Each row of a before or after table is a point. The points were changed in one or more steps. Then noise was added and the rows were shuffled. The steps act on how far a point lies along the listed directions, d1 being the first. Write out the steps. A step turns or swaps two directions, mirrors them in a line or flattens them onto one, adds a multiple of one to another, or multiplies one. Angles are multiples of 10 degrees, from the lower direction toward the higher: turns from -170 to 170, lines from 10 to 170 but not 90. Use the fewest steps. Two steps may share a direction if one is a turn and the other turns, adds or multiplies; they go together, in the order done. Otherwise the lowest direction goes first.
In the rows, zero is written as 128.

Directions:
(1): [ 69 127]
(2): [129  69]
Before (11 x 2)
[[202 155]
 [156 111]
 [182 168]
 [ 62 125]
 [ 72 136]
 [100 103]
 [100 184]
 [109 203]
 [107 114]
 [118 146]
 [ 79 197]]
After (11 x 2)
[[ 89  71]
 [104 129]
 [128 197]
 [123  98]
 [130  92]
 [157 200]
 [ 67 143]
 [ 86  82]
 [ 59 162]
 [ 43 136]
 [158 144]]
Steps: turn d1 and d2 by 50 degrees

Directions:
(1): [195 110 151]
(2): [101  67 158]
(3): [140  92  66]
Before (11 x 3)
[[149  96 116]
 [147 141 112]
 [149 161 149]
 [ 79  93  57]
 [ 85 117 156]
 [106 134 103]
 [139 132 140]
 [146 113 117]
 [150 147 143]
 [132  68  96]
 [117 119 163]]
After (11 x 3)
[[124 138  88]
 [145 139 171]
 [131 129 151]
 [152 139 136]
 [107 121 149]
 [132  92 121]
 [151 154 179]
 [103 108   8]
 [ 86 128 112]
 [136 112 127]
 [111  70  80]]
Steps: turn d1 and d2 by 40 degrees; add -0.7 times d1 to d3

Directions:
(1): [ 58  99  96 147]
(2): [166 116  96 195]
Before (11 x 4)
[[178 121  75 220]
 [119 135 144  65]
 [ 90 137 152 105]
 [ 69 117 156 116]
 [139 123  69 151]
 [118 122 144  85]
 [ 86 122 143  86]
 [125  83  89 249]
 [ 69 122 130  91]
 [134  99  91 178]
 [149 121 112 169]]
After (11 x 4)
[[127 116 109 164]
 [123 129 165 128]
 [126 109  65 207]
 [133 122  67 149]
 [131 132 149  95]
 [129 138 139 103]
 [122 145 157 113]
 [127  98  91 177]
 [136 140 146  67]
 [120  82  90 247]
 [135 126 147  88]]
Steps: flatten d1 and d2 onto the line at 60 degrees

Directions:
(1): [103 107  81 108  76  63]
(2): [101  84 108  67 189 138]
(3): [ 86  64 129 193 126 147]
(4): [135 150 100 173 192  73]
Before (14 x 6)
[[160 182 166  65 111 154]
 [ 97 108 139 143 123 156]
 [105 115 136 141 113 150]
 [184 190 173  39  89 184]
 [120 117 148 171 156 147]
 [125 107 138 136 152 175]
 [117 145 170 187 128 138]
 [136 128 138 112 136 163]
 [150 147 130 102 113 138]
 [101 100 138 137 130 157]
 [175 188 135  66 176 131]
 [182 224 123  77 129 113]
 [118 143 133 140 163 163]
 [132 136 109 157 122 146]]
After (14 x 6)
[[125  92 199 155 110 249]
 [113  97 124 133 121 151]
 [145 150 167 192 176 205]
 [ 91 107 108 153 131 132]
 [117 109 187 155 127 202]
 [100 118 117 108  98 118]
 [141 125 142 139 129 165]
 [105 126 118 116  97 121]
 [103 110 110 106 101 115]
 [104 103 109 149 113  88]
 [130 136  96 148 111 124]
 [124 100 155 171 191 190]
 [100 131 135 171  89  89]
 [102  85 101 126 115 123]]
Steps: turn d1 and d3 by -100 degrees

Directions:
(1): [168 138 109 105 113 157 220 174]
(2): [ 89 138 176 152 203  93 179 135]
(3): [ 58  99 105 117  67  73 157 136]
(4): [135 138 193  99  89 140 160  49]
Before (14 x 8)
[[151 161 157 128 115 153 113  88]
 [  7  88 154 128 125  60  83 117]
 [173 139 148 159 160 147 177 162]
 [178 174  47 147 133 164 132 209]
 [ 37 105 155 148 214  51  77  96]
 [182 150  92 129 141 200  63 175]
 [145 136 134  94 131 146 139 124]
 [ 33 110 162 152 184  68 106 156]
 [ 83 124 191 131 117 128 131 107]
 [117 129 112 165 140 153 125 188]
 [104 114 167  94 111  76 189  61]
 [184 147  51 141 150 148 100 213]
 [152  85 122 133  83 146 145 124]
 [231 137  78 157 169 217  92 161]]
After (14 x 8)
[[127 135 159 128  83 166 175 116]
 [130 115 154 107 102 166  16  72]
 [125 113 144  88  37 149  60  78]
 [155 104  53 127 144 113  59 153]
 [ 93 139 123 156 148 100 105 151]
 [109  99 131  83  61 120  29  35]
 [136 113 104 139  74 123 181 167]
 [106 116 119 144 108 141  64 153]
 [152  95 136 157 169 145 144 150]
 [ 86 150 194 120 147 119 206 121]
 [138 187 157 117 115 138 241 122]
 [ 88 115 163 144 144 108 253 113]
 [139 163 184 101 117 124 235 102]
 [119 126 116 111 149 120 135 157]]
Steps: mirror d1 and d4 in the line at 170 degrees; multiply d3 by 0.7; turn d2 and d3 by 150 degrees

Directions:
(1): [110 120 117 113  68  46 145 110 194]
(2): [117 123 170 153  79 126  85 223 127]
(3): [ 80 183 203  96 137  92 127 103  84]
(4): [ 45  51 119  83 147 144 110 132 127]
(5): [ 70 188 102 171 154 150  84 119 185]
Before (11 x 9)
[[142 187 143 138 127 111 153  75 130]
 [105 114 136 140 120  91 130 160 144]
 [192 154 109 165 113 137 164 106 141]
 [155  91 123 103 151 190 130 119 104]
 [140  55 117  66 107  99 154 108 104]
 [189 111 112  72 155 120 198  52  63]
 [134 149 101 131 139 143 164 104 162]
 [152 139 109 140 127  81 151 120 147]
 [113 150 101 140 139 137 101 112 162]
 [128 119 156 121 128 150 123 174 107]
 [105 142 108 159 160 176  89 151 140]]
After (11 x 9)
[[143 146 183 103  96  70 151 127 100]
 [100  97 138 134 141 117 125 169 119]
 [109 199 101 153 120 126 104  88 220]
 [201  85 139 107 145 159 178 107  60]
 [135 144 131 146 102 122 120 166 165]
 [ 49 148  37 159 159 164  69  99 230]
 [114 199 126 177 174 189 114 100 126]
 [130 178   5 176 188 177 124  55 206]
 [140 119 165  81 124 102 139 109  77]
 [116 151 134 110 154 150 166 100 116]
 [109 134 115 138 187 146 117 129 110]]
Steps: mirror d1 and d4 in the line at 60 degrees; turn d3 and d5 by -130 degrees; multiply d5 by 2.5

Directions:
(1): [108 149 151 201 116  96 143 224 162 134  98]
(2): [ 78 201 190  68 166 131  88 142 151 136 149]
(3): [127 151 110  59  61 113 196 148 159  72 126]
Before (8 x 11)
[[ 49 218 213  90 172  99  71 186 185 141 142]
 [111 151 186 156 177 134  94 153 132 142 154]
 [161 107  83 113  71 124 172 100 125 102 124]
 [156 145 127 119  70 118 233 187 178  82 116]
 [129 131 162 228 186 114  47 147 104 191 135]
 [147  96  78 142  85 136 168 135 134 107  97]
 [141  93  92 196 154 126 137 164 133 158 103]
 [140 146 159 145 105 125 145 185 132 107 149]]
After (8 x 11)
[[104 177 185 168 179 107  47 162 128 173 142]
 [150  79  77 170 102 142 152 125 128 121  98]
 [107 171 189 118 154 132 118 162 147 117 153]
 [ 56 236 188  36 110  86 135 200 213  92 140]
 [173 112 103 139  52 115 249 182 170  79 113]
 [172  81  78 154  98 133 148  91 108 123 121]
 [129 106 107 185 163 128 125 168 137 155 109]
 [147 145 151 138  86 124 159 181 136  91 151]]
Steps: turn d2 and d3 by 30 degrees; add 0.5 times d1 to d3

Directions:
(1): [170  68  55  88 106 102  98  68 141 107  93  92]
(2): [137 115  79  83 145 141 161 222  77  72 106 141]
Before (11 x 12)
[[133 128 114 127 148 107 147 158 101 112 114 113]
 [ 97 147 166 161 130 113 112  84 160 181 160 131]
 [108 125 126 129  99 130 129  80 161 137 144 125]
 [141 116 127 123 124 124 135 146 134 114 125 123]
 [118 119 105  93 164 171 173 249  67  71 116 172]
 [104 160 193 188 113 133 116  76 145 177 145 116]
 [127 107 140 129  95 116  91  54 172 151 125 115]
 [131 124 156 142 132 134 134 129 104 153 121 115]
 [157  63  49  76 118  93  95  79 154  83  86  99]
 [121 135 109 119 134 137 135 148 100 109 115 122]
 [146 136 109 103 152 113 118 147 117 108  87 106]]
After (11 x 12)
[[129 120 139 137 125 115 124 120 149 129 131 122]
 [141 148 147 135 141 113 104  96 150 147 107 106]
 [ 88 156 181 136 140 151 145 186 125 136 147 157]
 [123 130 116 128 121 129 116  89 125 127 122 111]
 [169  52  63 101 106 111  78  23 165 128 104  95]
 [145 113 133 120 134 131 136 139  95 132 113 111]
 [117 142 119 122 138 144 171 210  70  93 114 124]
 [102 137 111 110 149 132 158 212 100 116 138 152]
 [143 124 119 142 133  91 123  98 131 133 118  93]
 [ 84 170 214 186 138 113 110  79 184 169 165 146]
 [ 93 143 138 134 120 150 160 156 124 117 152 145]]
Steps: turn d1 and d2 by -130 degrees

Directions:
(1): [175  88  50 137 155 155 120  69 112  88 177  92 153 188]
(2): [ 69 134  40 107 113  81  53 186 150 128 159 131 131 123]
Before (11 x 14)
[[ 86 149  74 133 114  97  64 152 136 133 148 120 137 118]
 [115 131  97 126 125 119  99 161 135 121 141 132 113 138]
 [146 130 151 130 125 140 146 110 130 133 121 137 115 134]
 [ 74 124  85 111 103  96  71 158 139 117 146 126 128 140]
 [121 135 182 144 117 115 138 168 122 143 110 127  97  99]
 [123 121 106 140 130 109 109 129 131 124 108 121 133 123]
 [140 138 167 140 136 127 152 133 123 130 114 135 120 123]
 [122 138 130 126 118 110 129 139 140 145 112 129 122 111]
 [139 140 177 140 124 115 139 122 130 134  92 137 130 117]
 [ 97 174 249 122  96 109 165 182 141 188  57 169 103  55]
 [140 136 179 141 122 135 146 128 124 151  94 132 116  98]]
After (11 x 14)
[[119 127  93 127 128 122  99 156 132 118 144 129 115 144]
 [164 122 149 145 136 129 142  90 121 118 112 120 141 145]
 [156 128 150 143 143 136 153 116 116 120 126 125 127 139]
 [171 112 145 147 138 155 148  89 114 129 117 112 129 133]
 [123 121 106 139 130 109 108 130 131 125 108 121 134 122]
 [100 140  60 135 120 105  66 137 131 125 159 112 142 134]
 [148 120 105 131 130 125 131 110 132 127 132 113 133 138]
 [ 86 114  70 114 109 104  72 143 134 109 157 118 133 155]
 [143 132 154 130 123 140 146 111 132 134 119 137 114 133]
 [172  99 130 155 142 145 143 109 105 108 147  95 119 153]
 [226  83 110 151 162 189 177  27  94  96 155  86 158 194]]
Steps: mirror d1 and d2 in the line at 80 degrees

Directions:
(1): [136 129 219 168  84 113 150 153 122 190  42 142  90  88 134 159 110  77]
(2): [ 60 122 190 103 137 223 155 152 114 124 119 102 134  93 154 124 191 202]
(3): [134 147 119 237 115 147 132 145 144  88 136 137 186  65 102  48 164  95]
(4): [147 169  84 114  55 127 178 140 149 213 176  34 127 117 133 117 151 122]
(5): [ 64 193 100 122 110  66 101  79 122  67  70  75  76  85 148 120 143 136]
Before (9 x 18)
[[179  83  96  49 153  57  81  91 151 154 148 187 115 249 119 191  35 101]
 [133 146 154 159 100 103 117 131 145 128  92 117 111 111 116  96 123 126]
 [150 121  79  20 127  39  99  56 141 171 131 122  68 212 157 224  60 109]
 [102 155 112 157 119  85 108  77 101  81  85 142 110  92 148 106 126 139]
 [166  79 135  77 165  89 117 109 123 116 106 207  73 188 133 221  72 128]
 [152 142 114 129 117  79 107  91  97 133 111 125 113 131  93 133  92  95]
 [125 173 122 112 104 107 138 103 118 116 130  83 129 130 125  99 130 142]
 [138  80  99  99 228 123  78 107 118  82 152 217 148 184 129 147  95 129]
 [ 92  65 143  91 209 215 112 128 102  74 208 173 161 172 122 101 146 211]]
After (9 x 18)
[[146 113  89  22 141  40  90  56 137 154 120 139  69 214 156 224  55 109]
 [118 152 139 117 142 111 115  97 108  73 112 128 131 138 123 102 120 147]
 [186 122  90  64  88  87 170 120 145 205 155 107  70 176 138 211  97 123]
 [ 91 135 155 104  94 176 166 138 117 179 166  64 109 113 141 109 163 169]
 [119 163  71 142 100 100 130  82 116 111 138 103 128 104 147  94 139 148]
 [157 138  98 123 121  86 110  91 100 131 133 123 121 141  90 130  94 101]
 [140 134 134 151 119 117 114 130 148 117 123 127 130 130 108  90 122 140]
 [182 116  94  53  97  41 110  97 159 209 140 130  95 224 127 194  44  83]
 [151 158  73  97  95  96 153 124 144 219 164  71 114 137 143 144 123 100]]
Steps: flatten d1 and d5 onto the line at 120 degrees; multiply d4 by -1

Directions:
(1): [102 153 157  74  80  56 144 114  59  89 205 136 106 154 104 179  85 163
 146  81]
(2): [168  67 136 147 123 110 183 108 163 132 196  28 205 106 109 166 166 121
 125 116]
Before (11 x 20)
[[115 148 140 110 111 116 109 144 103 125 115 172  74 155 130 112 100 126
  138 113]
 [149 122 152 112  97  68 171 105  99 110 222  82 168 113 102 195 125 135
  134  84]
 [ 85 178 147  56  79  66 135 121  32  82 179 172  73 171  98 157  58 179
  153  64]
 [126 114 108 118 116 109 128 107 110 117 161 115 158 119 121 137 137 131
  132 112]
 [ 78 178 133  89 109  93 118 125  80 101 117 185  82 157 134 138  88 136
  137 106]
 [133 114 113 143 131 136 145 123 155 136 143 117 138 114 132 118 147 112
  132 134]
 [116 126 145  82 102  66 150 122  99 100 201  94 135 130 104 187 121 135
  136  84]
 [111 157 131 115 131 134 115 145  99 121 104 175  93 125 130 112  94 131
  140 128]
 [ 99 154 122 116 123 121 111 135 105 128 105 180  93 133 117 123 107 136
  125 126]
 [140 118 128 132 139 114 148 126 140 124 138 109 150 138 114 129 116 116
  131 121]
 [122 123 148 111  98  90 147 102  93 106 180 129 132 162 113 170 110 150
  146  99]]
After (11 x 20)
[[134 130 119 139 148 129 123 130 145 129 105 139 130 142 130 110 109 113
  126 129]
 [187  46 116 166 142 145 193 113 185 152 166   6 222  96 106 137 183 113
  118 119]
 [127 115  93 137 135 141 105 119 132 132 113 137 153 110 135 100 149 114
  122 139]
 [166 113 100 182 175 188 121 138 180 167  65 129 163  85 147  97 172  88
  107 165]
 [150  96 100 151 170 170 131 145 196 151  89  89 164  99 142 111 178  85
  111 145]
 [153  96 142 128 110  97 160 131 136 132 172  87 144 135 112 149 139 119
  128 102]
 [140 111 143 120 121 102 166 127 116 117 176  93 145 115 111 158 119 134
  140 111]
 [155  86 121 173 145 161 138 115 171 149 113 100 170 131 133 125 162 112
  129 150]
 [127 107 130 122 108  97 157 113 125 128 170 103 157 113  97 160 130 133
  121 113]
 [139  91 130 134 119  96 179 103 150 122 170  63 187 118 119 162 155 110
  129 113]
 [113 145 112 128 129 133 126 130 131 130 124 163 102 130 142 105 127 115
  138 130]]
Steps: turn d1 and d2 by 130 degrees

Directions:
(1): [ 80  93 199  96  99 178  97 150 164  87 195 173 142 122  65 147  90 122
 188 158 168 124 108 159]
(2): [122 140 113  40 141 107 131  84  93  92 167 142  84 103 143 149 170  52
 122  69 187 131  83  77]
(3): [183 132 189 119 156 187 120 130  82 101 153 137 113 104 167 138 139 218
  90  60 111 157  91 186]
(4): [176 104  78 186 124 111 124 105 157 136 121  82 168 109  79 124 113 106
 150  91 158 129   7 177]
(5): [134 138 111 192 103 104 145 135  88  36 167 155  74 188 135 113  53  72
 100 116  87 133 130 156]
(6): [123 137 105 169 134 225 155 179 120 110 142 133 181 148 100 166 149 114
  45 129 147  82 106  53]
Before (12 x 24)
[[115 136 147 154 110 133 115 154 130 113 138 148 102 151 146 110 104 168
  147 168  89 140 196 140]
 [145 106 122 172 139  91 107 132 167 162 103 106 160 137 101 100  70 154
  204 152  90 152 135 194]
 [ 96 125 129  53 115  51 123 106 152 172 137 115  94 105 132 134 167  62
  159 132 185 128 123  62]
 [116 142  75 151 114 119 147 132 116  89 152 138 141 152 109 148 126  50
   79 149 140 108 142  49]
 [ 84 107  78 116 104 102 146 114 171 161 109 122 140 115  96 116 143  72
  174 178 177 111 119  83]
 [ 96 157  66 140 130  48 165 135 111 106 117 114  71 187 165 120 123  45
  110 138  86 119 187  75]
 [ 70 124  91  77  99  79 136 117 147 144 132 141 110 135 106 141 133  46
  138 178 170 116 169  80]
 [ 93 111 105  94 115  58 121 106 162 118 158 143 118 132  96 134 116  29
  169 174 164 129 157  96]
 [122 129 101 128 134  77 149 120 107 111 133 144  73 174 142 118 100  89
  121 130 110 138 156 104]
 [139 103 151 108 134  96  95 103 179 183 108 107 135  72 123 115 114 150
  212 132 138 148 127 183]
 [107 124 131  54  94  40  78  75 168 175 135 117 117  93 105 104 121 121
  249 151 172 159 114 183]
 [122 109 133  65 124  51  96  88 146 121 137 111 102  99 112 117 126  79
  203 101 169 134 109 161]]
After (12 x 24)
[[116 120 117 153  98 157 126 143 126  55 197 158 145 139  71 160  97  64
  108 137 158 116  93 101]
 [ 83 109 141  85 110  82 112 118 166 102 177 158 126 129  84 142 103  50
  179 178 167 131 164 114]
 [154 145  79  89 166  39 126  76 109 152 101 104  92 118 169 105 133  94
  170  92 115 160 141 125]
 [ 87 124 172  89 121 147 136 156  99  17 228 177  60 165 128 159  97  66
  126  97 130 130 118 116]
 [133 126 132  77 145  66 104  91 163 203  83 105 115  69 151 118 151 137
  190 128 134 146 178 134]
 [ 60 114 136  60  91 130 117 129 156 118 173 163 123 126  82 156 122  70
  149 173 190 121 149  98]
 [ 82 136 142  39  97  47  87  87 158 203 112 130 108 105 128 100 137 136
  231 189 153 155 187 152]
 [ 74  96 210  68 103 124 102 153 182 157 169 145 131 108  91 141 124 124
  188 181 181 131 133 109]
 [ 79  98 115  68 109 125 130 107 157 140 142 143 128  91  89 132 147  78
  188 153 203 125  93  93]
 [ 95 103 163  87 112  70  89 120 171 141 119 128 118 118 108 107 101 123
  217 161 136 126 174 174]
 [110 118 152 120 128 130 140 139 105  74 177 171  70 173 125 134  80 104
  119 123 117 140 137 125]
 [128 160  95 135 126 115 142 124  91 102 134 139  77 152 172 117 143 120
   99 131 105 131 177  75]]
Steps: turn d1 and d3 by -60 degrees; turn d1 and d2 by -120 degrees; turn d4 and d6 by -30 degrees; multiply d5 by 1.3
